Rows are points. Examples show where two turns around zero, p and q, send a point. Write where each new point lands after one turn and then the other. Backwards means that the second turn is done in reverse. Each puzzle has new turns, and all numbers are rounded.

Turn p:
31  -7 -> 12  -29
-52  -8 -> -36  38
21  15 -> 24  -9
Turn q:
-26  -9 -> -27  -4
3  24 -> 7  23
41  -30 -> 35  -37
-48  14 -> -45  22
30  1 -> 30  -4
Where do these land?
q, then p: -13  25 -> 17  22
p, then q: 1  -38 -> -34  -17
p, then q backwards: 32  -26 -> 4  -41
p, then q backwards: -20  39 -> 14  42

Turn p:
-51  3  24 -> -53  -16  12
-13  28  16 -> -23  19  17
25  -16  1 -> 28  -8  4
39  -15  -41 -> 48  6  -33
Turn q:
29  -8  32 -> 40  -10  15
-34  23  0 -> -19  36  -2
-13  1  -13 -> -18  3  -4
-48  -13  -18 -> -50  11  15
65  -4  -1 -> 46  -40  -23
Where do these land?
q, then p backwards: 3  -27  21 -> 12  -10  31
p, then q: -39  28  -41 -> -50  24  -30
p, then q: 46  -24  16 -> 46  -29  5
q, then p: -10  23  3 -> -6  24  -5

Turn p:
19  6  -39  -19 -> 23  -35  -1  -23
-22  28  8  35 -> 5  44  -22  -8
-2  -28  -27  -37 -> -16  -51  -1  -7
17  -50  24  2 -> -13  -16  14  53
-12  44  34  18 -> 0  57  11  -15
Turn q:
-9  45  -12  -17 -> 36  34  -7  0
-20  -18  23  -8 -> -21  5  27  -12
-8  38  -16  23 -> 12  29  -24  27
35  -54  48  -2 -> -23  -62  45  0
2  -11  -43  4 -> -4  -6  -41  -16
Where do these land?
q, then p: 17  64  -19  -11 -> 68  -3  17  -1
p, then q: -9  1  -4  -22 -> -8  5  12  -19
q, then p backwards: 16  -18  -50  -12 -> -22  7  -52  2
q, then p: 0  -27  53  16 -> -40  35  -5  31
q, then p: -24  -20  19  29 -> -28  28  -24  -6

Turn p:
-8  -40  14  13  -7  -13 -> 13  -29  11  32  5  9
30  -17  16  52  22  -37 -> 17  -11  -9  46  38  -45
-13  15  -54  -49  20  52 -> -30  11  -10  -75  11  44
-25  12  -9  -4  -8  31 -> -15  17  -10  -8  -12  33
20  -30  -22  13  -39  -22 -> 59  -21  -8  5  1  4
-8  39  33  22  10  -18 -> -23  22  -9  28  -19  -36
29  14  46  9  3  0 -> 0  29  31  23  3  -30
-25  7  -23  -54  -2  7 -> -19  -17  4  -48  -26  21
Turn q:
-2  -9  45  -2  -33  -26 -> 7  -9  50  -35  -6  1
4  -38  -41  13  35  23 -> -12  -33  -40  41  7  -22
-26  10  -1  -3  -16  -28 -> -18  21  22  -8  -21  -6
26  2  -31  -44  74  33 -> 1  16  -61  29  69  -21
-23  16  29  4  -25  13 -> 2  7  34  0  -5  35
-2  21  30  41  -28  -29 -> 32  7  35  -17  -45  6
23  -1  -30  -10  -6  14 -> -10  -8  -38  -10  3  7
Where do these land?
p, then q: 30  -5  4  -23  76  -25 -> -16  20  42  18  24  -68
q, then p: -12  -29  2  30  6  -4 -> 25  -16  4  33  1  0
q, then p: -67  -7  -22  -3  -2  16 -> -21  14  -31  51  -20  26
q, then p: 15  -15  12  -14  15  -43 -> -3  -28  12  -8  -15  -40
q, then p backwards: -47  4  44  10  -5  5 -> 9  -28  50  -14  -13  25
q, then p: 14  45  -16  -5  -25  27 -> -3  36  -9  -38  3  31
q, then p: 44  -30  -6  1  -37  19 -> 10  -36  25  -27  18  39
q, then p: 24  36  -20  3  -28  5 -> 11  21  -3  -43  -10  23
